Every row gives one point. Any point is a mix of the corners, with weights that add up to 1. It lies inside the corners' shape when no weight is negative. Say inside or outside, and name the corners with a negative weight.
(in the rows, 128 means zero)

Corners:
(1): [ 85 105]
(2): [ 97 130]
(3): [194 116]
Points:
[135 111] => inside
[167 116] => inside
[ 72 127] => outside (3)
[ 58 106] => outside (3)

Corners:
(1): [ 71  70  86  71  45 154 100 151  66]
(2): [114 162 154 127 153  49 162  83 100]
(3): [162 103 120 178 145 146 112  74 153]
(4): [145  97  61  70 166 148  72 168  96]
(5): [140 127 110 165 166  97 128 161 172]
(6): [174 110  88 107 103 121 150  84 180]
(7): [186  80  86 178 159  91 182  98 106]
(8): [ 67 134  59  76 107 184 142 150  64]
(9): [193 156 103 204 120  79 140  90 121]
(10): [114 152 154  56 110 164 156 186  73]
Points:
[130 134 119 124 145  92 138 115 116] => inside
[126 146 130 109 227 119 136 174  84] => outside (1, 6, 9)
[113 135 110 112 122 122 137 162  71] => outside (3, 6)
[135 120  86  90 109 123 147 135 117] => outside (3)
[113  74  58 101  98 209 126 153  15] => outside (2, 5, 6)
[128  86  87 126 111 115 112 127 113] => outside (8, 10)
[139 133 122 111 124 130 151 142  96] => inside
[144 112 124 116 113 115 141 108  95] => outside (5, 8)

Corners:
(1): [121  82 121 182 140  82 138  78 134 211  32 142 104 104 149  98 148 132
  68 137]
(2): [187 134  74 161 111  99 145  58 199  73  44 172  31 155 133 233  91  69
  90 171]
(3): [128  91 179 161 122 141  52 126 108 146 164 137 163  95 142 112 123 139
 157 137]
(4): [135 169 111 153 119 106 183 146 206  62  58 156  72 195 165 157 119  61
 166  82]
(5): [165 137  60 146 109 189 164 123 234  84  76 128  43 166 209 185 127  97
 105  77]
(6): [139  69  36 179 155 111 191 162 147 137 117 192 102  88 109 161  45  58
  69 202]
(7): [204 186 142  75 105 158 120 215 138  75 101 122 105 121 145 140 100 154
 116  82]
(8): [ 46 134 161 156 100  92 140  91 141 163 127 166 143 106 150 117 148 142
  49 190]
(9): [117 136 154 179 143 186 132 115  89 129 130  83 186 107  91 128 127 164
 119 118]
(10): [112  92 153 179 141  60 112  74 144 178 124  80 219 109 174 127 172 121
  54 149]
(11): [112  61 148 119 128 154 107 155 104 163 137 143 194 143  74 123 199 147
 104 120]
(12): [113  77 123 124 113 143  87 120  62 130 134  88 153 158 134  66 121 109
  91 176]
(13): [190 126 149  47  70 196 143 166 122 125 142 100 163  89 102 102 150  94
 193 155]
(14): [106 133 167 159 202 129 104 103 164 126  96 126 169 103 139  68 172 153
  74 188]
(15): [182 192  34 112  71 184  91 166 124  77 125 144 129 124 142 115 159 132
 201  79]
(16): [ 79 102 110 179 144  84 134 128 159 171  55  90 129 148 174 179 167 162
 103 208]
(17): [ 94 134 128  97 130 137  54 128 124 189 149  62 134  94  67 119 134 102
 116 145]
(18): [145 134 111 105  46 218  84 203 128  73  84  91 141  51  96 115 159  83
 135  90]
(19): [188 186 147 121 101 232 118 222  76 114 139 136 138 122 122 132 165  55
 138 111]
(20): [120 116 142  65 134 185 110 168  30 105 142 109 151  51 122 123 198 101
 143 111]
(21): [143 105 150 184 121 101 131 151 101 130 169  92 112  93 107  84 181 138
 112 165]
Points:
[145 125 120 141 121 154 123 145 136 123 115 132 124 118 139 136 134 108
 115 132] => inside
[126 116 132 137 122 130 116 136 114 134 116 119 140 112 120 121 147 117
 111 153] => outside (5)
[132 133 151 122 113 155 105 146 120 128 119 100 152 113 136  99 166 136
 122 123] => outside (2, 6)
[104 121 127 146 113 165 120 153 113 143 125 114 143 100 138 102 158 111
 128 147] => outside (2, 7, 10, 11)
[143 134 123 129 116 155 118 147 130 111 120 119 132 118 132 131 137 118
 122 129] => outside (1)
[121 116 139 140 123 152 109 147 110 139 134 109 158 108 125 105 152 132
 122 132] => outside (2)
[134 118 125 141 126 132 127 129 129 132 113 123 130 126 135 125 140 117
 112 144] => outside (18)
[146  69  64 186  65  92 188 116 176 120  71 209  66 143 197 198 169  50
 130 144] => outside (7, 9, 12, 14, 17)
[109 114 124 112  79 185 128 185 106 163 131 109 175  92 122 132 171  98
 162 104] => outside (2, 7, 12, 14, 21)

Corners:
(1): [153 189 183 124 151 114 145 100 140 116 177 134  78 105 151 161 109 162
  84 117]
(2): [170 101 138 129  62 110  51 127  90 167 112  97  49  86  96  85 142 112
 127 146]
(3): [178 137 128 168  26  75  97 155 106 161 107 129 147 115 138 111 153 151
  59 134]
(4): [140 115  73  92 131 112  96 150  67 112 158 143 106  94 166  76 100 119
 134 127]
(5): [ 97  89 115  80 146 181 176 114  86 173  60 133 133 130 133  79 155 101
 170  78]
(6): [113  67 158  83 176 111 217  83 159  81 218 126 142 196 187 170 170 141
 198  73]
(7): [ 90 157 137 120 125 120 105 171  71 141 156 102  90 153 112  82 163  63
  67 142]
(8): [162 127 157 164  97 119  81 107 105 103 147  81  98 152 117 109  95 148
  53 102]
(9): [118 114 128 174 138 146 134 122 103  94 179 168 110 153 200 216 130 145
 182 109]
(10): [103  71  99  99 166 167 100 135 144 189 110 153 144 152 138 108 132  90
 126 148]
(11): [101 123 160 136 104 123 106 193 135 152 121 109 126  96  65  67 123 128
 124  95]
(12): [ 63  98  42  56 148 200 148 134 183 159  82 104 165 160 167 152 169 129
 199  71]
(13): [148 186 173 172 148  79 171 116 141 104 185 134  50 191 175 101  90 132
 145 133]
(14): [ 86  91  98 114 129 142 138  89 165 181 114 106 153 127 220 155  96  27
 187  29]
(15): [156 145 123 182  87 143  49 112  91 173 157 111  99  66 145  64 156 161
  92 142]
(16): [182 200 188 181  67 101 101 112  86 171 155  73 143 139 152 163  64 173
 117 145]
(17): [190 152 111 173 158 153 147 111 133  73 187 111 148 137 161 159 141  76
 137 145]
(18): [167 146 178 151 151  98 123 119 152  84 129  75 166 158 249 178 132 146
 138 119]
(19): [184 204 163 202 136  39  73  76  73 138 151 137 114 146 117 165 117 190
 123 123]
(20): [ 63 126 104  80 128 166 143  66 166 100  89 185 203 172 169 146 163 120
 218 130]
(21): [ 68  72  91 138 120 119 147 128 106 163  93  69  99  87  99  85 124 106
 129 147]
Points:
[114 116 120 116 127 131 136 123 122 141 138 125 122 138 136 122 125 117
 147 105] => outside (15, 18)
[143 133 139 140 126 111 123 108 103 120 144 126 118 147 155 137 124 117
 128 127] => outside (11, 12, 15)
[127 115 140 129 131 127 132 113 130 139 140 119 125 148 146 134 141 125
 140 114] => outside (4)
[131  79 115 126 133 146 115 100 111 105 152 129 137 115 198 135 169  83
 119 119] => outside (11, 12, 13, 16, 19)
[128 124 131 127 118 117 125 114 112 140 132 123 113 140 164 125 130 134
 136 117] => outside (11, 17)
[106 108 139 101 135 139 146  90 106 142 161 130  89 144 165 118 112 120
 152 119] => outside (3, 11, 12, 17, 18, 19)

Corners:
(1): [125 209  81 107  93 125  87 132 139  78  89 169 110 112  52 111 154 130
  61 136]
(2): [106 158 136 130 125 101  74 157 140 183 115 162 137 156 148 125 178 138
 128  81]
(3): [120 141 120  94 129 142 123 191 158 153  43 142 138 135 192 109 140  80
 124 100]
(4): [175  94 206  97 123 134 100  84 107 180 153  74  94 101 133 104 111 138
 179 100]
(5): [151 131  92 178  98 160  90 115 138 112 129 150 119  90 106 133 142  66
  42 169]
(6): [112 209 116 166  83 148 146 123 148 161 110 153 116  74  88 156 177 119
  46 194]
(7): [158 123 161  99 150  78 119  88  85 132 160  66  97 142 140 115  94 135
 129 124]
(8): [111  85 160  68 178  88 111 163  90 144 159  99 137 138  81 127  93 142
 164 101]
(9): [127  74 195 111 130 107 160 112  41 125 160 142  81  86  96 132 101 136
 153  83]
(10): [124  90 125 111 142  76 147 120  76 163 155  68 115  60  97  98  96 172
 133  60]
(11): [154 197  62 170 121 192 130  59 126 141 151 178  83 108 109 151 110 113
  64 174]
(12): [117 137 182 146 150 109 133 109 132 183 130 106  79 143 107  96  79 125
 120  77]
(13): [110 163 133 156 126 177 112 159 134 129  64 125 151 150 203 114 118 149
  86 126]
(14): [143 113 103 139 109  98 149 164 155 174  76 177 149 206 186  82 155 155
 125  81]
(15): [130 134 110 162 137 131 127 147 155 124 107 106  97 152 165 139 174 148
 148  88]
(16): [175 112 185  85 150  77 152 180 103 141 182 107 104  99 113 121  64 169
 164  85]
(17): [ 75  89 111  96 103 133 113 184 139 130 130 143 108 158 203  85 150 140
 153 123]
(18): [128 228  98 203 103 179 141 117  97 142 172 133  73  70  40  94 117  74
  74 169]
(19): [159 227 135 187 138 184 138  78 163 124 140 167 128  72  95  86 167  80
  67 155]
(20): [158 176 112 141  87 176 117 138 140 122 120 159 132 114  78 134 174 103
   7 100]
(21): [133 101 183 103 107  81 132 102  82 121 181  99 122 147 102 166  72 116
 171  69]
Points:
[132 133 131 126 124 119 127 140 128 150 116 138 122 142 133 110 128 128
 121 103] => inside
[133 139 122 124 108 129 120 136 116 130 121 137 109 119 130 124 132 130
 107 120] => outside (8, 12, 19)
[140 138 156 128 130 121 119 123 101 129 162 105 104 101  92 113 110 124
 119 101] => outside (3, 6, 11, 14)
[128 109 133 106 131 105 118 165 117 119 112 125 140 133 149 115 132 137
 122  83] => outside (4, 6, 11, 12, 18)

Corners:
(1): [114 133 143 176 171 154 146 116 120 120 138 112 103 136 126 108 130 130
 120 147]
(2): [116 132 109 131 168 148 118 151 123 142 127 110 121 146 135 130 103 137
 110 147]
(3): [125 115 123 162 104 134 107 148 132 135 131 152 135 159 115 157 111 129
 124 165]
(4): [142 147 137 133 138 139 137 123 123 138 164 122 113 147 129 135  96 173
 122 173]
(5): [142 116 126 134 111 137 126 129 137 142 122 164 122 149 135 110 139 131
 128 169]
(6): [125 141 130 174 120 106 131 133 125 105 124 116 136 116 143 125 141 164
 115 133]
(7): [138 136 138 123 108 139 121 132 162  98 137 122 198  87 128 146 149 114
 120 129]
(8): [116 115 115 132 126  71  97 125 135 132 166 137 142 153 125 129 121 135
 115 129]
(9): [ 99 134 136 118 108 144 135 132 138 118 105 120 117 144 122 124 128 126
 137 144]
(10): [151 148 177 135 120 144 111 136 122 144 191 118 121 143 121 135 142 125
  88 137]
(11): [100 143 107 125 118 142 104 119 114 110 142  96 116 144 143 110 105 137
 110 104]
(12): [126 124 113 127 122 142 122 128 128 136 129 115 104 146 130 130 133 113
 141 188]
(13): [102 170 123 118 125 163 128 103 108 114 119 103 109 157 138 110 146 166
 100 122]
(14): [ 79 130 106 118 123 141 121 113 120 184 106 117 102 164 130 129 112 142
 131 131]
(15): [146 121 142 135 126 123 113 116 124 122 138 122 123 149 121 184 101 149
 106 133]
(16): [135 151 123 137 151 104 239 146 120 128 131  96 132 116 140 146 123 173
 175 129]
(17): [129 154 113 114 132 137 118 105 131 118 119 105 138 147 158 105 117 146
 165 129]
(18): [119 125 118 140 111 143 103 136 158 116 127 141 123 138 146 152 137 125
 126 138]
(19): [140 147 119 117 138 139 144 141 140 138 124 108 109 129 108 129 100 126
 163 123]
(20): [164 189 165 126 197 148 249 125 140 136 123  89 117 124 126 102 129 114
 148 144]
(21): [127 116 122 130 106 139  93 128 154 155 149 115 128 171 109 123 143 125
  96 133]
Points:
[111 136 119 129 124 137 122 124 128 136 129 116 118 146 134 127 120 137
 125 132] => inside
[133 147 137 122 126 140 146 129 138 140 137 121 123 143 128 127 135 129
 133 147] => outside (1, 2, 6, 11, 15)
[130 142 130 136 136 127 133 126 130 125 141 121 131 137 135 131 122 141
 124 132] => outside (9, 12, 21)
[128 134 127 146 123 140 122 121 125 133 139 121 112 149 132 134 123 150
 121 143] => outside (2, 7, 8, 9, 20)
[133 144 129 128 146 144 133 121 125 127 147 105 123 141 131 117 123 134
 120 136] => outside (3, 6, 9, 14, 18)
[124 137 134 140 136 141 129 125 126 128 139 115 118 142 129 128 125 135
 119 141] => inside
[133 139 134 137 133 131 134 129 134 126 141 121 126 140 128 131 129 138
 123 145] => outside (11, 14)
[120 147 121 127 134 138 133 121 134 111 127 101 127 139 132 124 136 139
 120 121] => outside (3, 4, 5, 10, 14)

Corners:
(1): [ 90 158 138 151 173 187  97 103 146 212 170 136 108 114  94 141 138  87
 137 109]
(2): [104 110 135 145 123 149 181 112 126 137 154  94  97 134 132  71  73 127
 112 169]
(3): [127  52  66 125 162 141 150 123  46  60 128 103 159 150 169 156 126 130
  98  80]
(4): [120 102  98 196  84 108 165 127 144 101 148 100 136 167 119 113 115 183
 127 132]
(5): [ 99 156  95 120 161 109 141 129 156 155 143 128 139 110  88 114 127 104
 120 166]
(6): [131 182 133 148 193 157 133 120 167 187 159 185  88 111  90  72 153  98
 131 125]
(7): [134  94 138 157  61 105 140  97 205 117 102 118 147 160 123 136 106 181
 106 154]
(8): [147   7  72 160 164 142 136 131 102  76 135 108 174 153 154 197  69 150
 119 102]
(9): [115 100 160 141  96 128 158 158 165 165 134 150 192 141 147  99  99 157
 158 136]
(10): [205  87  80 128 148 138 137 125 121  73 109  99 165 109 144 171  97 143
 125  91]
(11): [ 63 178 144 141  96 167 194  86 192 151 124 135 131 164 123 115  93 138
 113 177]
(12): [135  87  63 116 150 150 127 139 140  86 143 112 115 135 136 152 141 101
  92  74]
(13): [100 173 122 110  90 113 158  41 155 119 147  90 116 167  86  99  72 135
  97 141]
(14): [159 107  91 123 164 179 110 135  90  62 133 145 120 100 103 169 105  91
  94  94]
(15): [114 112 166 186 109 118 165 138 166 180 154 108 135 157 138 110  86 163
  96 153]
(16): [124 166 144 100 168 137 115 129 127 179 153 171  81 100 105 138 148 133
 151 105]
(17): [148 122 165 128  89 119 189 113 184 165 122  87 159 170  89 114 113 179
 134 155]
(18): [182  92  74 106 139 118  96 155  85 103 105 162 116 153 120 165 111 104
 115 112]
(19): [ 96 129 160 176 104 129 158  98 173 170 112 138 108 131  98 160 110 117
 128 127]
(20): [130 161 130 108 205 159 113 124 136 116 142 153 112 116 132 147 148  69
 154 121]
(21): [150  89  90 150 114 163 161 107 114 108 173 144 124 106 128 197 149  94
 104 113]
Points:
[123 121 118 141 144 149 147 124 131 135 136 135 131 133 120 139 109 121
 124 132] => outside (7, 12, 13)
[130 102 120 139 119 134 152 123 138 116 129 122 142 139 126 142 101 136
 118 127] => outside (1, 6)
[129 124 107 128 136 134 149 116 137 116 137 130 126 148 117 136 123 133
 110 128] => outside (1, 2, 9, 10, 19)
[112 121 138 139 124 136 164 111 156 138 138 122 131 141 121 124 106 134
 113 141] => outside (1, 4, 10, 18)
[126 131 120 140 140 137 140 113 142 128 137 122 126 142 117 123 109 136
 116 137] => outside (9, 12, 19, 21)
[125 134 127 132 124 128 149 115 147 132 134 132 131 136 115 119 112 131
 122 139] => outside (1, 8, 12)
[129 113 127 138 119 131 158 115 149 134 136 113 141 148 115 126 105 144
 123 135] => inside
[134 110 107 131 132 137 148 118 133 111 133 129 136 133 125 144 119 129
 122 122] => outside (1, 15)

Corners:
(1): [ 81 220  93 105 107  80  93 190 136 127 132 121 116 158  99  77 111 145
 160 156]
(2): [  7 139  71  85 151  90 143 157  83 101 205 131 125 134  68  45  92 113
 148 143]
(3): [177  64 203 195 149 182 139 108 141 152  71 162 109  86 117 131 123 117
 200 109]
(4): [ 83 174 110 112 118 100  71 108 174 190 116 179 111 178 117 101 144 117
  69 171]
(5): [113 203 104 121 179  94 113 144  86 136 143  94  95 161 124  71 107 114
  95 188]
(6): [108 103 153 104 152 146 158 175  50  74 115  97  77  68 167  95 162 116
 166  46]
(7): [172  81 174 120 199 222 130 101 166 140 102 177 141  86 125 189 160 139
 172 136]
(8): [186 214 170 123 101 143 105 157  87 166  58 197 126 171 144 153 112 181
  96  99]
(9): [100 102 108  94 150  96 137 169  66  88 157  58 105 117 117  46 137 153
 112 133]
(10): [ 48 160  56 125 101  96 155 197  93  91 234  84 131 159  95  85 159 113
 137 105]
(11): [211 231 144  75  91  82 132 119 161 185  65 196 105 176 108 136 156 145
 137 128]
(12): [136 144 102 168 149 162 155  75 165 166  45 141 147  49 147 166 107 152
 111 184]
(13): [140 226  50 102 121 139  68  94 158 169 177 167 130 121  79  94 122 120
  94 182]
(14): [ 90 178  72 127 127  58 121 130 123  94 196  85  49 136 141  92  79 155
 131 167]
(15): [ 87 128 175 163 131 164 177 118  79  40  98 100 100  84  85 100 152 142
 164  98]
(16): [ 34  92 186 153 188 162 167 167 122  66 197  43 122  82 116  81  99 122
 156  46]
(17): [151 212  84 114 113 105  92  84 178 151 125 190 185 181 129 109 142 124
 126 153]
(18): [158 167 142  90 143 107  51  69 116 170 132 155 146 129 117 177 131 117
 116 184]
(19): [166 165 185 154 129 199 162  93 148 173 118 179 144  79 155 131 159 168
 181 168]
(20): [168 129 171 192 192 160 132  86 189 158  88 205 144  57 106 167 160 174
 147 130]
(21): [189 148 193 151 100 146 156 165 153 114  80 168 123 115 152 115 135 104
 104 151]
Points:
[137 153 136 129 143 139 123 115 131 143 121 150 130 122 120 126 129 139
 126 145] => outside (1, 6)
[195 170 137 141 127 147 138 125 137 153  96 170 122 118 152 130 137 147
 124 144] => outside (1, 2, 4, 15, 16, 18)
[115 162 142 130 145 136 128 132 132 121 140 144 123 122 113 115 136 134
 138 123] => outside (3, 9, 12)
[134 158 136 128 140 130 124 131 122 134 119 140 122 131 123 111 127 136
 131 133] => inside
[129 180 110 130 126 114 124 121 136 130 124 142 103 116 118  90 126 140
 133 160] => outside (7, 8, 10, 16, 18)
[114 150 130 126 137 138 131 134 131 125 141 134 125 113 115 110 134 135
 141 124] => outside (5)
[130 148 137 127 149 142 133 122 127 128 126 143 122 109 126 122 138 138
 133 136] => outside (1, 3)
[124 150 142 127 135 144 131 129 127 137 116 157 134 113 118 120 138 137
 139 126] => outside (5, 14)
[142 150 133 126 137 135 129 122 120 134 112 153 118 117 129 124 141 136
 130 135] => outside (1, 16)
